Rows are points. Two turns around zero, p and q, are shown by what they do to some points. Write where each new point lands after one turn and then the other. Backwards means that the second turn is done in reverse. Each puzzle has new turns, and all numbers are rounded.

Turn p:
-1.7,-1.0 -> 1.5,1.2
1.9,3.7 -> -1.3,-3.9
-0.1,-2.7 -> -0.3,2.7
Turn q:
0.1,0.9 -> -0.9,0.1
-4.1,-0.4 -> 0.6,-4.1
3.5,1.6 -> -1.8,3.4
0.4,-2.2 -> 2.2,0.5
Where do these land?
q, then p: 2.7,1.1 -> 1.6,-2.4
q, then p: 1.5,-0.8 -> -0.5,-1.6
q, then p: -4.1,-0.3 -> -1.1,4.0

Turn p:
-3.7,0.1,-3.7,0.3,-0.2,1.4 -> 3.4,2.0,2.1,1.6,2.1,-1.5
-2.8,1.8,2.7,0.8,-1.3,0.1 -> 2.4,0.7,-3.5,-0.4,-1.0,-1.0
2.3,-1.1,3.4,-2.0,-1.8,2.3 -> -3.0,-2.1,-2.6,2.5,-1.7,-0.8
1.5,1.5,-0.7,2.8,-1.6,-3.8 -> 1.1,-2.2,-0.7,-3.7,2.1,2.3
3.8,-3.0,0.4,1.1,4.0,0.1 -> -4.5,-0.6,3.2,-2.4,-1.8,-0.8
-1.3,-0.7,-0.8,-1.8,-2.5,-2.9 -> -0.1,1.4,-1.9,0.6,3.4,1.9
0.2,1.4,-1.4,-1.2,3.4,3.0 -> 0.7,0.8,3.4,1.8,-3.1,-0.1
Turn q:
-3.4,0.0,-1.8,-2.1,-0.2,-1.8 -> -2.4,0.3,-0.1,0.1,-3.6,1.8
3.1,3.5,1.2,1.3,-0.4,2.3 -> 4.4,-0.5,-1.6,-1.8,1.6,-1.5
2.5,2.0,-3.3,2.7,0.4,-3.2 -> -0.8,-3.8,-0.6,-4.0,1.8,2.0
-2.3,-1.9,0.3,-2.5,-1.9,-0.3 -> -0.6,1.1,1.6,2.5,-2.6,1.3
-2.8,-3.0,2.8,-2.4,-1.4,-2.0 -> -1.4,3.3,1.8,3.4,-1.0,2.7
-1.7,-2.5,-0.9,-1.1,-0.4,-1.4 -> -2.4,0.0,1.4,1.6,-1.2,1.2
1.8,0.4,1.5,3.1,-0.5,5.1 -> 3.4,0.5,1.3,-0.9,2.0,-4.8
4.4,0.8,0.7,0.3,2.1,3.8 -> 2.7,-1.7,-2.4,0.9,2.8,-3.8
-1.8,0.6,-0.5,0.7,2.2,-2.5 -> -2.9,0.9,-1.3,-1.8,0.0,1.2
Where do these land?
p, then q: -2.5,0.9,-0.4,-2.1,-0.9,1.9 -> 0.8,-1.3,0.4,-3.0,2.1,-0.2
q, then p: 0.9,-1.5,-0.7,-2.5,-0.1,2.4 -> -0.2,-1.4,-0.2,-2.9,2.1,-0.9
p, then q backwards: 3.7,3.2,2.7,-3.3,1.4,-3.9 -> -2.3,2.2,-1.7,-2.9,-0.6,-6.2
q, then p backwards: -1.1,-1.4,-2.0,3.3,-2.7,-0.6 -> 2.5,-0.6,-2.6,2.0,2.9,-0.2
q, then p: -2.3,-2.8,-0.6,1.2,0.1,0.7 -> 1.2,1.6,-3.1,-1.3,-0.4,-0.2
q, then p: 3.3,4.4,2.0,-2.1,4.1,-1.8 -> 1.0,-0.3,7.2,1.7,1.4,1.1
q, then p: -1.5,-2.0,0.6,2.0,-0.5,-2.3 -> 1.2,1.7,-1.6,0.7,-2.8,-1.1
q, then p: -0.2,-0.7,-2.7,3.3,-0.1,-1.5 -> -1.8,3.4,-1.7,1.6,-0.7,-0.8
q, then p: -0.2,-0.1,1.2,0.1,-1.3,5.0 -> -1.1,-2.1,-1.6,-3.2,0.5,3.1
